Every row gives one point. Any point is a mix of the corners, with weights that add up to 1. It lies inside the corners' shape when no weight is negative. Say inside or outside, and name the corners with a negative weight.

Corners:
(1): [0.4 6.2]
(2): [ 1.8 -4.8]
(3): [-0.2 -3.2]
Points:
[ 0.0 -2.5] -> inside
[ 1.1 -1.0] -> inside
[ 1.6 -2.1] -> outside (3)
[1.0 3.6] -> outside (3)

Corners:
(1): [-1.3  3.0  2.1  2.1 -2.1 -1.3 -1.5 11.7]
(2): [ 3.7 -0.5 -2.0  5.8 -2.2 -2.8 -0.8 -2.2]
(3): [ 6.2 -1.2 -2.7  4.5  0.9 -0.9  2.6 -0.8]
(4): [  1.1   0.1  -1.7 -12.3  -0.6  -1.1  -0.4   0.0]
(5): [ 1.3  1.8 -4.2  5.3  2.4 -1.9 -1.4 -0.2]
(6): [-1.7 -2.1 -1.1 -0.9  2.1  2.8 -2.5 -1.9]
(7): [-1.3  3.8  3.1  4.1  0.3  0.3 -1.9 -2.3]
(8): [ 0.0 -0.9 -2.1  2.4 -1.0 -2.4  4.9 -1.4]
(9): [ 1.7 -2.1  1.3 -2.3  2.4 -3.8 -1.4 -0.5]
Points:
[ 1.1 -0.3 -1.1  5.4  0.8 -0.9 -0.6 -0.3] -> outside (4)
[ 1.0  1.0 -0.6  3.1  0.4 -1.0  0.2 -0.5] -> inside
[ 2.5 -0.9 -1.9 -1.2  0.2 -2.0  0.0  0.0] -> outside (7)
[ 0.4  0.9 -0.9 -0.6  0.5  1.5 -2.6 -0.2] -> outside (8, 9)

Corners:
(1): [-0.8  3.0 -1.7 -3.1  1.8 -2.1 -1.1 -2.9  4.0  0.6 -4.9 -2.1 -2.9 -0.5
 -6.3 -0.5  0.8  6.5]
(2): [ 4.2 -0.5  1.7  3.5  0.1  0.3 -1.8  2.3 -3.1 -3.9  2.5 -2.8  0.7  8.6
  4.3 -2.0  2.5  5.4]
(3): [ 1.5 -2.7  1.0  5.7  3.4  3.7 -2.2 -1.3  2.0 -3.5  3.6  5.5 -5.0 -0.2
 -1.8 -5.1  2.0  4.8]
(4): [-3.3 -0.7 -0.3 -0.7 -2.8 -0.2  0.5 -2.1 -1.1  2.1 -0.6 -0.6  0.0  1.5
  2.2 -0.3 -1.6  5.8]
(5): [ 4.7  1.2 -2.6  0.6 -2.2  1.2 -0.2 -0.8 -1.4 -2.2 -5.7  4.6 -1.1  3.5
  1.7 -0.5  1.2  2.3]
(6): [ 0.3 -0.9 -1.2  4.6 -5.3 -4.5  2.0 -3.0  0.5 -1.3  4.6 -2.0  1.8  2.2
  0.1 -1.4  4.5  0.6]
(7): [-1.3 -2.2 -3.1 -0.5  0.1 -0.4  1.7 -1.8  1.1  1.8 -5.1 -4.2 -3.0 -4.1
  0.2 -4.9 -0.1 -0.6]
(8): [ 1.0  2.3 -1.1 -4.2  2.2  0.6  3.8  3.5 -0.8 -0.5  3.6  2.2  3.2 -3.0
  3.0 -3.9 -3.0 -1.1]
(9): [ 1.0 -0.4  0.7  4.2  1.2 -0.7 -2.5 -0.8  4.0 -2.7  2.8 -1.2  0.9 -2.4
  7.3 -0.9 -3.2  5.6]
(10): [ 1.3 -1.9 -0.6 -7.4  5.6 -5.0  7.1 -1.3 -3.9 -0.1  0.6  3.0 -2.3 -0.1
 -0.9  1.1  4.3  0.6]
(11): [ 1.9 -1.4 -1.3  1.7 -1.7  2.2 -2.6 -3.9  2.6 -3.7 -0.9  0.7  7.4  3.5
  4.1 -1.0 -0.6  4.8]
(12): [ 4.0  2.8  3.2 -3.3  2.9  2.7  2.8 -0.9 -1.6 -5.0  2.6 -1.6 -1.0  0.1
  2.2 -3.9 -0.3  8.1]
(13): [ 0.4  0.7  3.1  0.4  3.7  1.0  1.2 -2.4 -6.0  1.3 -2.5  3.2 -1.2 -1.0
  0.2 -3.8  2.0  1.0]
(14): [ 2.7  1.1  3.8 -3.8 -1.0  1.7 -3.9 -0.3 -1.8 -4.9 -0.7  4.3  1.6 -4.3
  1.8 -4.0 -2.2 -4.2]
(15): [ 4.7 -0.7  0.9 -2.0 -0.3  3.1 -4.9 -2.9  0.4  4.7 -5.7 -0.7 -2.9 -2.9
 -2.6 -0.6 -1.5  1.3]
(16): [-2.0 -0.2  3.6 -1.0 -4.0  1.2  0.2 -4.0  6.3 -0.9  0.0  1.9  3.0  0.2
  2.1 -0.2  2.6 -3.6]
(17): [ 0.0 -0.2 -1.5  0.2  1.6  3.4 -4.1  0.4 -3.8 -1.2 -0.8 -4.9 -1.0 -3.7
  5.7 -3.1  4.8  5.7]
(18): [ 1.9 -1.0 -1.2  0.2 -1.2  1.2  3.2  4.1 -1.9 -4.1 -1.4  0.7  0.8 -2.5
 -1.5  2.0 -1.0 -1.6]
(19): [-2.1 -0.2 -4.7  0.9  1.9 -0.1  0.3 -8.9  0.4 -2.2  0.6 -0.2 -3.7  4.5
  1.8  0.5  4.3 -2.1]
Points:
[ 1.4 -0.7  0.0  1.7  1.2  1.4 -0.7 -1.0  0.7 -2.2  0.7  1.8 -1.3 -0.3
  0.9 -2.5  0.7  3.1] -> inside
[ 1.4  0.1  0.6  0.0  0.4  0.5 -0.7 -0.7 -0.1 -2.2  0.4  0.6  0.2 -0.8
  2.1 -2.3 -0.2  1.5] -> inside
[ 1.2 -1.1  0.1  1.6 -0.2  0.1  0.7  1.0  0.9 -0.8  1.6 -2.7  0.5  1.0
  1.4 -1.7  0.8  5.7] -> outside (5, 13, 14, 19)
[ 1.1 -1.2 -2.5  1.1 -0.9 -1.4  0.0 -1.8  1.8 -1.6 -0.5  0.1  0.3  2.0
  0.9 -0.4 -1.3  2.0] -> outside (12, 13, 16, 17)
[ 1.6 -0.9 -1.2  2.0  2.3 -0.6  0.7 -3.3 -2.0  0.3  3.4 -0.1 -1.5  3.3
  3.0 -2.3  3.9  5.9] -> outside (1, 7, 14, 16, 18)

Corners:
(1): [-4.6  2.6  2.2  2.7  2.1 -3.1 -6.2 -0.4  0.0  1.2  2.7 -0.6  1.2 -3.8
 -6.2 -0.9 -0.8 -1.9 -1.2  0.7]
(2): [ 3.2 -1.4  1.2  1.8  3.2 -2.3  2.1 -0.7 -0.7  3.3 -0.2  3.3  3.0  0.3
  3.6  0.1 -2.5 -3.0  3.0 -2.6]
(3): [ 2.8  2.0  2.6 -0.4  1.3 -2.2  0.5 -0.3  3.5 -3.5  0.5  0.2 -1.0  0.3
 -2.4  0.3 -1.7  0.6  0.2 -1.6]
(4): [ 0.3 -1.6 -1.2  2.0  0.2 -0.1 -1.7 -5.1  0.7  2.8  3.6 -3.2  0.6 -1.3
  3.5 -4.0  2.7 -5.8  3.4 -0.6]
(5): [ 2.5 -2.2  5.4  2.3  2.1  0.7 -0.2 -0.1  0.4  3.3  6.6  1.8  1.8 -4.4
  3.3  0.0  1.1  7.6  3.1  4.0]
(6): [-1.0  5.7 -4.7 -2.8  0.1 -0.2 -3.0 -0.7 -2.9  2.8 -2.8  2.7 -7.1 -2.5
  1.6  0.5 -3.8  1.9  3.8  1.5]
(7): [-3.6 -4.0  3.8 -1.5  0.9 -1.1  1.6  0.1 -0.8  6.7  7.6 -1.1 -2.0 -0.7
  0.5  1.0 -4.7  1.3  1.4  1.1]
(8): [ 4.7 -2.1 -5.9  1.3 -5.8 -2.9  0.0  2.4  3.9  5.6 -2.0  4.7  4.9  1.5
  2.3 -1.0  3.1  5.8  2.8  2.8]
(9): [ 0.0 -0.2 -3.0  2.3 -3.5 -0.5 -3.8 -6.9 -6.8 -1.1  0.1  0.6  1.5  3.7
 -1.1  0.4  2.6 -1.8  8.5  3.5]
(10): [-1.0  4.0 -1.2 -2.1 -2.6  0.2 -1.3 -8.4 -1.5  6.8 -2.4 -0.9 -3.7 -0.7
  2.3  5.8  2.3 -3.0  3.4  2.3]
(11): [ 1.1  3.3  2.0 -0.5 -2.6 -2.5 -1.8  3.7 -2.6 -4.6  3.3 -0.6  1.8 -0.6
  2.5  1.2  1.8  4.9 -2.4 -2.0]
(12): [ 1.5  1.6  1.7  1.1  1.7  0.6 -3.7 -1.5  1.0 -3.8 -3.4 -0.6  2.6  1.8
 -2.0 -1.0  1.0 -1.4 -3.1  2.0]
(13): [ 1.5  4.7  2.2  1.2  4.0  3.6 -1.9  0.5  2.2 -5.2 -2.8  2.5 -3.2  8.0
 -0.7  3.0  1.8  2.1 -0.1 -3.1]
(14): [-2.9  1.8  0.1 -6.9 -2.1 -2.6  4.6  0.2  3.2  0.9 -5.9  4.2 -0.2  1.0
  5.1 -3.2 -1.1  3.3  0.4 -1.9]
(15): [-0.8 -6.7 -2.0  0.7 -3.1  1.5  0.4  4.2  0.8  4.6 -7.3  0.5 -3.0 -3.0
  0.6 -1.3  1.2  2.9 -3.8 -5.5]
(16): [-1.6 -0.9 -2.6  2.6 -1.4  2.2  0.8 -1.0  2.2 -6.7 -0.9  3.7  1.3  2.5
  7.6  2.2 -2.4 -0.4  2.4 -4.2]
(17): [-2.8  0.4 -3.2 -3.7  4.3 -0.6 -3.1 -2.4  2.1  2.4 -1.2 -0.7 -0.3  1.1
 -4.6  3.1  2.2  1.9 -1.4 -2.1]
(18): [-0.7  3.0  0.5  4.0 -0.9 -2.0 -2.7 -5.7 -3.3 -3.2  4.6 -0.7  0.5  3.6
 -3.6 -2.7 -3.2 -2.1 -3.1 -2.3]
(19): [-2.0  5.2  0.4  1.6 -2.7  6.7  3.9 -0.8 -2.5 -5.2  1.9 -4.0  2.7 -1.5
  4.0  1.8 -2.9  2.8  3.8 -0.9]
(20): [-4.2 -1.8 -4.0 -2.0  2.8  2.1  6.3 -1.0  2.5  1.8 -4.9  4.5 -4.1 -0.5
  4.0 -3.1  1.8 -3.3 -1.9  1.9]
(21): [ 1.3 -1.1 -0.2 -1.3 -1.4  8.1 -0.9 -2.9 -2.8 -1.6  4.4  0.9  4.9  3.3
  0.4  2.2  2.8 -5.1 -1.0 -4.2]
Points:
[ 1.3 -3.2 -0.1 -1.4 -1.1  1.7  1.9  0.8  0.2  3.3 -1.2  3.2 -0.8  0.3
  7.0  0.0  1.8  2.0  2.2  0.8] -> outside (1, 3, 17, 18, 19)
[-0.5 -0.4 -0.4  1.0 -0.8  0.5 -0.3 -1.9 -0.3 -1.4  0.2  0.4  1.6  1.9
  0.7  0.3  0.6 -1.1  0.4 -1.8] -> outside (5, 6)
[-2.5  1.7 -0.4 -0.6 -1.3 -0.3 -0.1 -3.4  1.8 -0.7  3.1 -2.5  1.9 -0.6
  0.7 -0.8 -0.3 -2.3 -2.5 -0.8] -> outside (2, 5, 6, 9, 13, 15)
[ 3.4  6.3  1.3  3.2 -3.3  1.3 -2.1 -3.3 -2.2 -5.2  2.2  0.2  4.1  1.0
  3.7  1.6 -0.8  0.8  5.3  0.3] -> outside (7, 15, 17, 20)
[ 0.4 -1.6 -0.7  0.8  0.3 -0.2 -1.4 -1.1  0.4  2.6  2.6  0.6  1.3 -0.7
 -0.1  0.2  0.1 -0.7 -1.1 -0.7] -> outside (9, 13, 14, 19)
[ 0.0  3.5  2.4  2.5  1.0 -0.2 -3.3 -2.3 -3.0  0.3  5.4  0.2  0.8 -0.2
 -2.7  1.9 -0.9 -0.8  2.2  3.5] -> outside (4, 14, 15, 16, 17)
[-0.2 -0.3 -1.5  0.6 -0.9 -0.2  0.0 -0.9  0.5  1.2 -0.6  1.5  0.2  0.5
  0.8 -0.9  0.4  0.4 -0.1 -0.3] -> inside
[-0.7  0.7  0.0  0.2 -0.3  0.7 -0.9 -1.0  0.0  0.2  0.6  0.5 -0.4 -0.1
  0.7  0.1  0.3  0.9  0.5 -0.4] -> outside (2)
[ 0.3 -0.1 -0.5  1.1 -1.7  0.9 -0.1 -1.1  1.3 -2.6 -1.5  0.5  0.4  1.6
  2.1 -0.1  2.9  3.1  0.5 -0.4] -> outside (1, 2, 6, 7, 21)

Corners:
(1): [ 1.4 -4.3 -3.4 -3.2  1.4  0.5  2.0  4.3  2.1  3.6 -3.6 -1.1 -0.2  2.9
 -0.1 -0.6  1.9  2.5  3.5  1.8]
(2): [ 2.2 -4.8 -8.1 -3.5 -2.6  3.8 -6.6  1.2 -5.1  4.2 -2.7 -0.9  1.1 -1.7
  4.8  3.1 -8.7 -6.3  2.3  1.4]
(3): [ 4.4  4.7  2.7 -3.9 -0.7 -0.7 -0.1  0.6  5.9  6.6  4.6  6.5  0.9 -2.9
  0.4  3.4  0.2 -2.2 -4.5 -0.4]
(4): [-4.1 -4.9  1.4  3.3 -3.6 -4.1  5.5 -2.5 -1.8  2.9  2.7 -0.9 -3.0  0.0
  6.3 -2.3  5.9  1.1 -4.1  2.1]
(5): [ 4.9  3.2 -3.9 -2.9 -1.4  1.5  1.8  0.4  3.5  5.8 -0.1  4.9  0.7  1.8
  3.1  3.9 -2.9  1.1 -2.4  1.0]
(6): [-0.9  6.8  1.2 -1.7 -0.8  1.7 -6.9  4.0 -5.4 -1.4 -4.1  3.5  0.4  4.0
 -0.8  0.1 -4.4 -1.5  1.1 -2.8]
(7): [-1.9 -4.9 -2.5 -0.4 -4.6 -2.4  2.2 -1.5 -1.2 -2.8 -4.5  2.3  1.3 -0.9
  8.6 -2.7  1.7  0.0 -3.7  5.9]
(8): [ 2.9  2.6  6.1  4.7 -1.4  0.7  2.6 -0.9  2.6 -1.2  3.4 -2.2 -2.1  0.7
  5.8 -5.1  2.5  2.4  5.0  6.2]
(9): [-3.7 -2.8 -2.5  0.1  2.4 -2.6 -7.6 -1.1  3.7  2.4  2.6  0.4 -0.7 -1.8
  2.3  5.0 -1.1 -4.0 -1.7 -1.9]
(10): [ 3.2 -2.4  1.8  3.5 -1.3  0.9 -4.3 -1.6 -0.7 -3.4 -0.6 -1.4  0.7 -2.7
 -2.1  4.3 -1.6 -3.8 -0.9 -0.6]
(11): [ 2.5 -2.6  1.6 -0.3  1.5  0.6  0.4 -0.3 -1.3  2.1  5.4  4.2  0.0 -0.8
  4.5 -1.9 -4.2 -4.6  4.4  4.6]
(12): [-4.5 -1.3  2.2  6.0 -2.4 -5.5  5.2 -0.5  3.6 -4.3 -3.3 -3.6  0.6 -1.3
 -1.1 -0.4  4.3  0.9  3.4  2.6]
(13): [ 1.3  1.6 -0.1  2.4 -3.9  0.1  2.0 -0.3 -4.6  3.0  3.0 -0.3  2.0  2.1
  6.8  0.6  0.7 -3.0 -3.1  3.2]
(14): [-2.1  4.1 -2.8 -3.5 -3.1  1.6 -3.5  1.6  2.3  3.2 -3.9  2.9 -0.2  2.7
  0.7 -3.1 -1.9  1.2  0.0  3.7]
(15): [ 0.5  3.8 -0.6 -2.0 -2.9  0.9 -5.7  0.2 -0.1  0.6  1.1  3.4 -0.2  1.9
  2.1 -2.8  0.1 -4.9  0.0 -1.3]
(16): [ 1.5  1.8 -1.0  0.2 -2.7 -1.6  3.9  3.1  0.2 -1.3 -3.6 -2.0 -2.4  1.7
  1.7 -3.4  3.2 -0.7  0.9  3.5]
(17): [-4.1  4.5 -0.7  2.0 -2.4  0.0 -3.1 -0.7  0.1 -3.5  3.7  0.0  2.5 -0.8
 -0.9 -2.6 -1.3  2.3 -0.2  2.4]
(18): [-2.2 -5.7 -1.5 -0.3  1.2 -1.5  5.5 -1.0 -1.1  1.6 -4.4 -4.2 -0.5  0.3
 -1.2 -5.1  0.9  1.2  1.8  2.2]
(19): [-0.7  1.0  4.3  2.3 -2.3 -4.6 -3.7  2.0  5.5 -2.2  2.7 -1.1 -0.3 -0.2
 -1.8 -0.5 -0.4  2.4  0.3  0.4]
(20): [ 1.2  3.0 -4.9  1.2  0.7 -0.5 -4.1  0.2 -3.6  1.7 -3.5  1.3  2.9 -0.3
 -2.5 -0.4 -3.1 -0.3  2.0  1.4]
(21): [-0.4  1.1 -0.3 -3.0  2.4 -2.8 -3.3 -2.0 -2.4 -0.5  5.9  0.9 -1.6  3.4
  4.4  5.6  0.7  1.4  4.3 -0.3]
Points:
[ 0.0  0.3 -0.9  0.2 -1.9 -0.1  0.2  0.3 -0.2  1.1 -0.8  0.8  0.2  0.1
  2.2 -1.4 -0.1 -1.2 -0.4  2.1] -> outside (19, 21)
[ 0.5 -3.9  0.1 -0.8 -1.4 -1.1  0.0 -1.7  3.0  1.3  2.8  0.4 -1.4 -2.5
  5.3  0.1 -1.4 -0.5 -0.9  4.0] -> outside (1, 6, 12, 13, 15, 20)
[ 0.3  0.2  0.3  1.0 -0.9 -0.2 -1.8 -0.2  0.5  0.2  1.0  0.1 -0.1 -0.1
  2.2 -0.1 -0.7 -1.0  1.0  1.8] -> inside
[-0.3  0.3 -0.9 -0.6 -0.7 -0.8  0.1  0.6  0.1  1.6 -0.4  0.7  0.0  0.8
  1.9 -0.3 -0.6  0.1  0.6  1.7] -> outside (10, 15)
[ 0.2  0.6 -1.4 -0.3 -1.0 -0.2 -0.8  0.0 -0.4  1.4 -0.5  1.0  0.1  0.7
  2.1  0.0 -0.5 -0.7  0.5  1.8] -> outside (19)
[-2.6  0.2 -1.6  0.3 -0.8 -2.2 -2.5  0.3 -0.2 -1.0 -2.2 -0.2 -0.2  1.3
 -0.3 -0.1  0.5  0.6  0.3 -0.1] -> outside (2, 3, 8, 11, 13)

Corners:
(1): [ 1.2  1.8  1.4 -1.6  1.5  2.3  1.3  0.5  1.3 -0.8  1.5 -6.2 -4.7  1.9
 -0.2  1.3  1.7  0.9  1.1  3.1]
(2): [ 2.0 -3.4 -3.4 -0.2  3.6 -4.1 -0.7  9.4  2.0 -2.0 -2.3  5.4 -1.1 -0.7
 -0.4  0.8  4.3  6.4  2.4 -4.5]
(3): [-1.8  4.0 -3.2 -6.9 -4.1  2.1  6.4  1.5 -3.4  2.9  0.4 -2.9  1.2 -4.0
  4.5  2.5  4.2 -1.3  0.9  1.7]
(4): [ 3.3  1.8  2.2 -2.1  3.8  0.5  1.5 -2.0  3.8 -2.3  4.4 -0.4 -4.0  1.4
 -1.8  1.6 -3.9 -1.3 -0.8  0.8]
(5): [ 4.3  0.8  2.8 -3.4 -0.8  0.9  2.5  5.1 -0.3  3.5  1.6  0.0 -2.9  0.6
  1.7  7.7 -0.5 -3.0  0.3 -1.5]
(6): [ 2.3 -2.0 -4.4  3.3  2.6 -1.5 -2.2  1.3  0.5 -0.9 -1.1  1.0 -1.5  0.0
 -3.1 -0.9  5.5 -2.9  3.6 -3.5]
(7): [-2.7  3.2 -1.1 -3.6 -5.9 -1.1  1.8 -1.9 -2.6 -0.2 -5.3  0.2 -3.2  0.5
 -1.9 -1.2  1.0 -0.9  5.5 -0.6]
(8): [-2.2 -0.5  1.1 -1.7  3.5  0.9 -2.7  3.6  3.4  0.9 -2.2  0.3 -0.2  1.6
 -2.6 -3.4 -0.2  2.0 -1.8 -4.7]
(9): [ 2.3 -1.0  0.3 -1.0  1.4  1.7  1.5  0.1 -3.3  3.1 -6.2 -0.1 -1.6 -2.4
 -3.3 -3.8  1.4 -1.5  1.2 -1.4]
(10): [-2.8 -0.2 -0.5 -3.6  0.6  2.9 -1.7 -2.0 -0.9  4.3 -5.2 -0.8 -2.0 -5.5
  0.8  5.0 -0.7  0.0  3.3 -5.3]
(11): [ 3.7 -5.6 -5.2 -2.8  2.7 -3.7 -0.1  2.6  1.5  2.9  3.9  7.3 -3.8  0.3
  0.5 -1.3  8.9  5.3 -1.9 -0.4]
(12): [ 0.6 -4.8 -0.3  4.4  2.3 -4.9 -1.0  1.8  0.3  1.4  3.5 -0.6 -1.6 -4.5
 -7.6  1.2  4.1  6.3  1.0 -5.1]
(13): [ 1.1 -0.9 -0.8  1.1  2.1 -4.3 -6.6  1.5  0.9 -0.7 -2.3  2.7  1.8  0.3
  2.1  1.8  4.0  0.6 -1.7  0.8]
(14): [ 1.6 -1.7  1.3  1.0 -0.4 -4.0  0.6 -0.1 -4.1 -4.0 -3.6 -1.1 -0.3 -2.1
 -4.6  1.5  7.2  1.9  2.0 -7.9]
(15): [ 2.8  1.0  2.9 -6.2 -4.7  5.3  2.7 -2.4  1.2  2.5 -1.4 -4.3  1.0  0.0
  0.5  3.6  0.4 -3.1  6.4  2.2]
(16): [-1.4 -0.8  2.3 -4.9 -1.8  3.5  1.4 -0.9 -6.6  0.2 -0.4 -1.3  1.3 -0.6
  3.8 -0.8 -0.4  1.0  5.4  0.0]
(17): [ 0.7 -0.7  0.6 -0.8  3.5 -4.3 -2.4 -1.1 -5.0  4.0 -3.2 -3.2  1.1 -2.4
  0.3 -4.3  2.3  1.8  4.9 -5.2]
(18): [ 2.8 -2.5  2.7 -1.7 -4.9 -0.6  1.8 -2.3  0.6  1.1 -2.6 -0.8 -2.7 -1.4
  4.0 -0.5 -0.4 -3.6  2.8 -0.2]
(19): [-1.6 -3.7  2.4 -7.3 -0.7 -0.3  1.9  1.8  1.1  1.7 -1.5 -4.0 -2.1 -1.8
 -0.1  2.1  1.5 -4.2 -0.9  4.9]
(20): [-2.2 -1.9 -3.0  2.7  3.5 -0.2  1.4 -4.6 -2.7  1.4 -2.5 -0.7  0.4  1.4
 -0.9  0.6  0.8  2.2  1.2 -3.9]
(21): [-1.2 -1.5  3.7  3.8  4.9 -0.4 -0.5 -0.5 -0.2  1.7 -2.3  1.6 -0.4 -3.3
  0.2 -0.3  4.0  1.3  4.9 -5.7]
Points:
[-0.7  0.1 -0.1 -0.2  1.5 -1.0 -0.4  0.4 -1.5 -0.5 -2.1 -1.0  0.4 -0.3
 -1.4 -0.8  2.5  1.2  2.2 -1.6] -> outside (5, 10, 11, 18)
[ 0.8 -0.7  0.8 -2.1  0.0 -0.2  0.6  0.7 -0.6  0.8 -1.3 -0.6 -1.3 -1.2
 -0.6  0.7  2.4  0.0  2.3 -1.5] -> outside (20)
[-0.1 -5.3 -1.2  1.4  4.0 -2.2 -2.3  2.7 -0.8  2.7 -2.7  2.6 -0.1 -2.3
 -0.5  0.0  3.0  2.5  1.5 -4.8] -> outside (1, 3, 4, 7, 14, 15)
[ 0.4 -0.4 -0.1 -1.8  0.7 -0.9  0.6  0.6 -1.5  1.7 -1.6 -1.0 -0.4 -1.7
  0.6 -0.2  2.4  0.6  2.6 -2.2] -> inside
[ 0.6 -0.3  0.5 -0.6  1.0 -0.7  0.2  0.3 -0.3  0.3 -0.5 -0.2 -1.0 -0.9
 -0.4  1.2  2.4  1.0  2.2 -2.9] -> outside (9, 19)
